Rows are points. Examples show where two turns around zero, p and q, send a point. Write where each new point lands after one turn and then the other. Backwards means that the second turn is done in reverse. Each puzzle has new turns, and all numbers are rounded.

Turn p:
[-13  51] -> [-14  51]
[-20   3] -> [-20   3]
[ 33 -54] -> [ 34 -53]
Turn q:
[-45  21] -> [-35  36]
[-19 -13] -> [-22  -5]
[64 -9] -> [ 57 -31]
Where do these land?
p, then q: [-71 -32] -> [-78  -6]
q, then p: [54  5] -> [ 53 -13]
q, then p: [-15   7] -> [-12  12]
p, then q: [ 34 -15] -> [ 27 -26]
q, then p: [-3 34] -> [ 9 33]

Turn p:
[ 17 -18 -23  12] -> [ 23 -11 -22  14]
[  6 -20 -27  -3] -> [  9 -17 -28   5]
[-10 -21 -31  -4] -> [ -7 -18 -33   9]
[-19  -4  76  17] -> [-18  -7  77  13]
[ 19   1  36 -15] -> [ 12  -7  34 -23]
[-17  21 -29 -24] -> [-23  15 -31 -20]
[ 5 41 -2 16] -> [ 5 44  3  1]
Turn q:
[ 38  28 -42  -4] -> [ 23  31 -47  18]
[ 8 31  4 30] -> [-11  20   3  38]
[-28  30  -6 -27] -> [-24  33  -3 -28]
[  8 -32  14 -41] -> [ 32 -15  12 -40]
[-32   8  11   7] -> [-32   1  15  -5]
[-10 -17  18  16] -> [ -8 -22  20   6]
[ 16 -47   1  18] -> [ 20 -48  -1  10]
Where do these land?
q, then p: [-11  -7 -15  14] -> [-11 -10 -13  14]
p, then q: [ -2 -23  45 -44] -> [ 16 -25  37 -47]
p, then q: [-14  13 -11 -11] -> [-16  10 -10 -13]
p, then q: [ 47 -16 -30  10] -> [ 42  -3 -35  21]
q, then p: [-20  33  11  31] -> [-30  23  18  28]

Turn p:
[-21   5   4  21  -7 -13 -14 -10] -> [-20 -10   9  21 -12 -10 -10 -10]
[ 13  28   3 -34 -15 -13 -37  -7] -> [-15  31   0 -31 -12 -12 -38  -6]
[ 20  -4  -6  19 -25   9 -33 -48] -> [  0 -16  -4   0 -15  22 -43 -46]
[  6 -31  29 -21  16 -29  17 -13] -> [  8 -16  26 -28  28 -26  19 -16]
[-10   1  -5 -12 -55 -22  -8 -26] -> [-13  -8   7 -23 -52 -10  -8 -28]
[  0  23   9 -15  35  13  73   7] -> [  3  29 -24   1  34   0  71   1]
[-5 37 49  5 38 22 40 59] -> [ 6 63 22 36 37  1 50 35]
[-13  -9 -31   3  14 -24 -30 -19] -> [-21 -33 -19  -2   2 -20 -31   2]
[  1 -32 -31  10 -31   0   0 -17] -> [ 14 -42 -11  -8 -31  11  -5 -10]
[ 29 -10 -27  19 -18 -18 -23   7] -> [ 32 -14 -13   6 -21 -12 -36   0]
[-20  -9   6   5  48  76  15  67] -> [ 6 15  8 30 42 57 31 78]
Turn q:
[ 10 -34   0 -37   7   0 -23 -10] -> [ 10 -17 -14 -26  26  -2 -33  16]
[ 21   8 -44  56 -54 -17  24 -16] -> [ 41 -14 -16  39 -54 -13  15 -52]
[-16  19  58   9  26 -36 -69 -13] -> [ -7  33  59   6  58 -51 -19   6]
[-47  28  19   5  -4   9  47 -30] -> [-50   4  22 -24 -24   6  27 -41]
[  4 -12  -4   4  33  53  -5  33] -> [-19   6 -16  26  21  51  -4  29]
[  5  13   1 -20   2   4  -2  36] -> [  2  17  -1  -3 -10   8   4  38]
[-22 -27  -3 -11 -21 -42  18  11] -> [ -5 -40   1 -13 -24 -37   6  14]
[-14  25 -19  14 -38  13 -17  28] -> [ -2  24   3  31 -45  -1 -20   8]
[ -9  25 -16   0  38  20  -9   5] -> [-24  36 -22  10  18  10   8   4]
[ 70 -43   7   8 -17 -18  11 -43] -> [ 73 -46  -2 -16  23   7   1 -34]
[ -1  -2   2 -28  28  13  26  -2] -> [-17  -1 -15 -30  12  21  18   9]
Where do these land?
q, then p backwards: [ 21 -31 -20  28 -12  17  30   4] -> [  0 -23 -27  37 -12  22  19 -16]
q, then p: [  0  16  10   3 -41  30   4  46] -> [ 16  28  32  20 -39  33  -5   6]
q, then p backwards: [-56  13  26 -48  23 -15   7  25] -> [-55   9   6 -61  10 -13 -16  18]
q, then p backwards: [ -9   3  -3  52  -4  -4   0 -27] -> [ -1   9  22  40  -2 -16  12 -31]
p, then q: [-30  -3 -54  11  25   0   5 -55] -> [-37 -42 -56  13   0 -15 -24 -18]
q, then p: [ -6  34  12 -18  56  -6  -9 -24] -> [-41  27 -30  -4  33 -22  23   7]
p, then q: [ 19 -20 -41 -18   5 -48   0  14] -> [ 38 -19 -29 -12  -2 -38  -3  33]
p, then q: [ 57  -3  42   6 -51  10  -8 -11] -> [ 46  33  34 -30  16  25 -23 -35]
q, then p: [  4 -10  28 -16  -1  17 -29  28] -> [  4  23  27  13  14   8 -18  32]

Turn p:
[-28  14  -6  -4  -6   5  -8  23  10 -30 -30] -> [-31  24 -18   4  14  28 -10   0  -2 -21  13]
[-27   0  13  21  -4   9  12   3 -21   9  17] -> [  2  11  18  25  -3   4  15 -24 -18  13  -4]
[  6   7  -1  14 -29   1  14 -36 -18   4 -19] -> [ 29  16 -13   1 -14  -3  -8 -29  10 -12 -26]
[-26 -33  15  15  -6   0  -1   2 -16   3  12] -> [-18  -6   6  24 -12  -5   2 -16 -27  15 -17]
[ 21   2  18 -35  -8   9  -9  12   1   0  25] -> [ -2 -22  23 -34 -18  14   7   9  -5   0  10]
[-21  -7  -7 -37  15   1  11  13  12   8   8] -> [-26   9   9 -25  16  -9  22  15 -13   5   1]
[ -8   8   6  -6 -27   5 -35  -6  -9  11 -20] -> [-14  16   9  -9 -18  13 -32 -15  18   3 -10]
[-14  10  18  19   5 -17   9  13   3 -14 -33] -> [ -2  16  -5  29  16  20 -11  13  -6 -24 -12]
[ 21   4  -1 -12  15   8 -25  -1   4 -22  -3] -> [ -3 -24  -3 -17  10   6 -22   2   7  -8  20]
[-31  -9 -14   0  12   0   9  -7  45   9  20] -> [-34  -2  -3   9  15 -22  40   5  20   6  -3]
[ 62   0 -10  18   7   9   0   1  -6  10 -18] -> [ 49 -19 -23  -6  -1   8 -23  18  14  19   3]
[ 36  -1 -37  15   8 -24  12 -13  12   5  23] -> [ 31 -13 -20   4 -10 -41  13  19  17   2  20]
[ 10   7   6  -7  18  -7  11  -3 -16   8  16] -> [ 21  -5  20  -6   7 -12   5   5 -13   1   5]
Turn q:
[-12  17  18 -14  22 -44  -1 -15  18 -19   2] -> [ 12 -14  34  22  21 -32   8   6   6 -26   2]
[  1  -3  28   2 -14  17   5  27 -18  11  12] -> [-23   8   1 -14 -21   1   3  20 -21  18  15]
[-17   0 -20  -8  -8 -14 -18 -14  24  11  27] -> [  0  -2   2  -2  24 -11  -9  -2  45   8  12]
[ 11 -17 -16  18  -9  18   7 -27 -15  20   4] -> [  3  11 -22  -1   8  24  -6 -31  -6  18  15]
[-21 -20 -28 -21  -4   8  16 -15  15   4   8] -> [ 18 -26 -15 -18  11  -5   9 -15  24  19   2]
[ 13  -5  19  15  28 -20 -13  33   3 -13 -25] -> [-16 -13  13  37 -15   4  -6  23 -18 -18 -25]
[ 11 -20   0  26 -38  14  18   7 -28  17 -25] -> [-19  18 -22  -2 -36   8  -1 -34 -24  25  -4]
[ -3  11   7 -21   9  -9 -16   1  -1 -27   3] -> [  7 -11  17  -9   0  -9  -8  13   4 -30   1]
[  4  19  -6 -28   2 -15 -20 -11  27 -10  -6] -> [ 25   2  25  -2   9 -13 -14   7  25 -14 -14]
[ -4   0  -6  16   2  16   5   8 -38  26 -21] -> [-24  11 -22 -11   5  10  -5 -14 -34  11 -17]
[20 -1 26  4  3 24 14 15 -4 18 -5] -> [  1  12   4   0 -14  17   7  17 -30  24   0]
[ -8  38  -7  -7  12 -15   3   7  32 -25  16] -> [ 17   7   7   5  12 -20  23  29  28 -28  -5]
[  8  -4 -26 -12   1 -10   3 -12   0 -10  25] -> [ 21  -7 -20   0  10  -8 -11  -1  17  -9  19]
[ -4 -14  12  29  -6  28  -3  -2 -15  -3 -14] -> [-23   3  -2  -5 -15  32  11 -17 -15   1   0]
Where do these land?
p, then q: [ -1  26  -2  -6  20   4 -16  -9  14   1  50] -> [  6 -20  21  20   2 -12  20  13   2  19  42]
q, then p: [-10  19  18   0 -10  -9   3  29   4   1  -4] -> [ -6  27   8  12  -9  12   4  15 -11 -16  -6]
q, then p: [ -6 -16   8 -41  19  17   4 -18 -47  -5  -9] -> [ -3 -21  10 -38  -5 -21 -31 -13 -40   8  -3]
p, then q backwards: [10 10 19  8 -5 13 12 10 -1 14 19] -> [  5 -10  18  -1   5  16  12  -9  25  -5  -6]
q, then p: [  2 -20 -37   8 -53 -17  -5 -18  10  -1   8] -> [-11  -7  -7  -3 -16 -31  13  -6  60 -12  -4]
q, then p: [  5  76   1  13 -19  21   9  11  14  -5 -13] -> [ 29  39   3 -17  18  37  12  18   8 -47  17]
q, then p backwards: [  8  -8   6   9  13 -12 -27 -16   3  10 -10] -> [-14   9  23  15  12   3 -18   0  -9  -3 -12]
q, then p: [  6   4  -4  16  20  -6  12  -9 -33 -12  -6] -> [ 13   0 -13   5   8 -15 -12 -25 -22  -7  19]
p, then q: [-25  -8  14  12  13  -2   0 -18  -3   4   0] -> [-11  -4  13  18  12   5  10 -18 -13  -9  -7]
q, then p: [  1 -15 -34   3  20  -3   7  16  17  12 -12] -> [ -1   8 -35   8  12  -5 -12  14  12  25  -8]
p, then q backwards: [  7 -19  15 -15   8 -15   8   3  11   4 -11] -> [ -7   9   0 -12  21   4  -5  25  -2  -1  -9]
p, then q: [  7 -22   4   0 -33   9  -1  32  -6  -4 -14] -> [-14  16 -21 -38 -11   8  -8 -11   6  11 -11]
q, then p backwards: [ -3 -25  -9  -6   8   1  -5 -14  16 -19   1] -> [ 21   9  16  13   0  14  -8 -12  10 -11   9]
